Each row is a point. Two turns around zero, p and q, are shown by what they do to some points. Write where each new point lands after one turn and then the other. Backwards means that the second turn is done in reverse. Each puzzle has new turns, and all numbers are rounded.
(in the rows, 128 means zero)

Turn p:
[137 178 103] => [166 154  96]
[114 122 121] => [113 131 121]
[101  89 124] => [ 82 115 128]
[135 111 130] => [123 111 134]
[198 107 133] => [169  70 145]
[ 83 161 156] => [115 187 144]
Turn q:
[128 161 160] => [130 169 107]
[120 134  88] => [130  92 109]
[ 85 138 181] => [ 79 177 121]
[146 144 110] => [153 118 114]
[135 114  84] => [140  83 130]
[153  77 146] => [136 131 187]
Where do these land?
q, then p: [ 97  92 131] => [ 91 148 149]
p, then q backwards: [151 152 109] => [153 154 115]
q, then p: [84 94 98] => [ 66 125 140]
q, then p: [141 173 137] => [160 125  92]
p, then q backwards: [167 129 165] => [168  94 119]

Turn p:
[107 160 131 160 128 151] => [147 125 141 153 128 171]
[114 174 138  96 100  82] => [173 172 151  93 150 118]
[148 149 125 102 153 138] => [140 117 101  95 123 141]
[138  51 182  92  93 164] => [ 87  60 180 110 115  71]
[153 159 120 150 147 141] => [142 131 105 131  99 161]
[144  85 126 136 132  59] => [120 163 106 147 123  59]
[125 167 106 126 146 114] => [150 154 103 119 139 152]
[156 114 106 133 106 153] => [ 89 130 135 119 100 140]
[ 66  94 117 158 147 150] => [104 103 130 186 174 140]
Turn q:
[131 143 149 102 136  92] => [127 119 138 120 150  83]
[ 74 101 155 107 153 160] => [ 92 102 151 115 171 172]
[ 77 121 140 106 134 127] => [107 132 155 121 171 142]
[161 109 104 169  99 116] => [131 149 104 168  83 124]
[168 168  85  88 126 100] => [147 164 112  80 109  75]
[121 163 128 130 115 124] => [159 140 144 125 134 121]
[135 148  94 161 163 120] => [159 141  76 128 140 133]
[156  72 170 160  98 185] => [103  76 145 166  67 174]
Where do these land?
q, then p backwards: [106  99 108 125 123 124] => [123 122  89 138 117 129]
p, then q: [122 154 114 167  95 151] => [160 101 158 136 115 162]
p, then q: [141 155 114  60 119 108] => [116 129 138  61 140  92]
p, then q: [146 150  99 145 104 109] => [171 136 154 113 126 129]
p, then q: [116 100 176 176 147 110] => [134 129  97 196 108 114]
p, then q: [ 93 142 155 168 149 124] => [145 104  89 157  99 138]
q, then p: [151 141 173 157 157 155] => [ 72 111 120 139 102  98]
p, then q: [139 149  94 113 154 117] => [138 154 116  87 124 136]
q, then p backwards: [140  63 119  42 104 152] => [180  84  87  97  64 169]
